Rows are points. To make a cloud, some directions were put in groups of two or more. Within a group, all points are equally far from the middle, so they leave a hole (a ring in 2 directions, a hollow ball in 3). The other directions are filled evenly. Then the cloud was stretched, turned, moved and blurred a little. How many holes are there, and how many directions does each take, smallest first?

Cloud (15 x 2):
[[-0.44  0.41]
 [-0.38  0.00]
 [ 0.08 -0.53]
 [-0.02 -0.23]
 [-0.34  0.59]
 [-0.18 -0.19]
 [-0.19  0.61]
 [-0.21  0.18]
 [-0.65  0.24]
 [ 0.10 -0.90]
 [-0.52 -0.68]
 [ 0.08 -0.84]
 [ 0.16  0.01]
 [-0.08  0.45]
 [ 0.64  0.06]]
Holes: 0

Cloud (13 x 2):
[[-0.80 -0.22]
 [-0.05 -0.05]
 [ 0.34  0.58]
 [-0.15  0.28]
 [-0.03 -0.49]
 [-0.17  0.62]
 [-0.37 -0.60]
 [ 0.11 -0.23]
 [ 0.32  0.66]
 [ 0.40  0.36]
 [-0.49  0.01]
 [ 0.60  0.48]
 [ 0.64 -0.14]]
Holes: 0

Cloud (20 x 3):
[[ 0.03  0.67  0.29]
 [-0.37  0.20  0.48]
 [-0.03  0.30 -0.16]
 [ 0.15  0.21 -0.24]
 [-0.65 -0.28  0.39]
 [ 0.86 -0.19  0.53]
 [ 0.21  0.43 -0.30]
 [ 0.44 -0.09  0.38]
 [ 0.04  0.57  0.50]
 [ 0.78 -0.79  0.41]
 [-0.26 -0.54 -0.24]
 [ 0.51 -0.16 -0.17]
 [-0.15 -0.11  0.45]
 [ 0.69  0.71  0.19]
 [-0.55 -0.17  0.09]
 [-0.46 -0.43 -0.40]
 [ 0.41  0.51  0.05]
 [-0.73  0.41 -0.25]
 [-0.07 -0.19  0.28]
 [-0.62 -0.27  0.52]]
Holes: 0

Cloud (30 x 4):
[[-0.06 -0.46  0.09  0.92]
 [-0.06 -0.33 -0.87 -0.27]
 [ 0.11 -0.45  0.34  0.14]
 [ 0.13  0.41 -0.13 -0.87]
 [ 0.03  0.83  0.15 -0.11]
 [ 0.23 -0.90  0.19  0.59]
 [ 0.51 -0.50 -0.47  0.24]
 [-0.35 -0.16 -0.26  0.57]
 [ 0.22  0.71  0.41  0.10]
 [-0.03 -0.19 -0.12 -0.07]
 [-0.45  0.16  0.09  0.35]
 [ 0.06 -0.04 -0.24  0.65]
 [ 0.05  0.38 -0.17 -0.59]
 [ 0.22 -0.54  0.16  0.48]
 [-0.05  0.28 -0.37 -0.41]
 [ 0.31 -0.53 -0.22  0.76]
 [ 0.01 -0.73 -0.15 -0.32]
 [-0.01 -0.38  0.38  1.23]
 [ 0.39  0.62 -0.21  0.17]
 [ 0.17  0.02  0.84  0.60]
 [-0.01 -0.54 -0.19  0.60]
 [-0.27 -0.37  0.15  0.26]
 [ 0.17 -0.65 -0.67  0.12]
 [ 0.04 -0.07 -0.03  0.08]
 [ 0.43 -0.13  0.08 -0.08]
 [-0.12 -0.86  0.07 -0.02]
 [ 0.15 -0.67 -0.30  0.27]
 [ 0.29 -0.95  0.36  0.17]
 [-0.05 -0.71  0.28  0.34]
 [-0.49 -0.55  0.28  0.13]]
Holes: 0
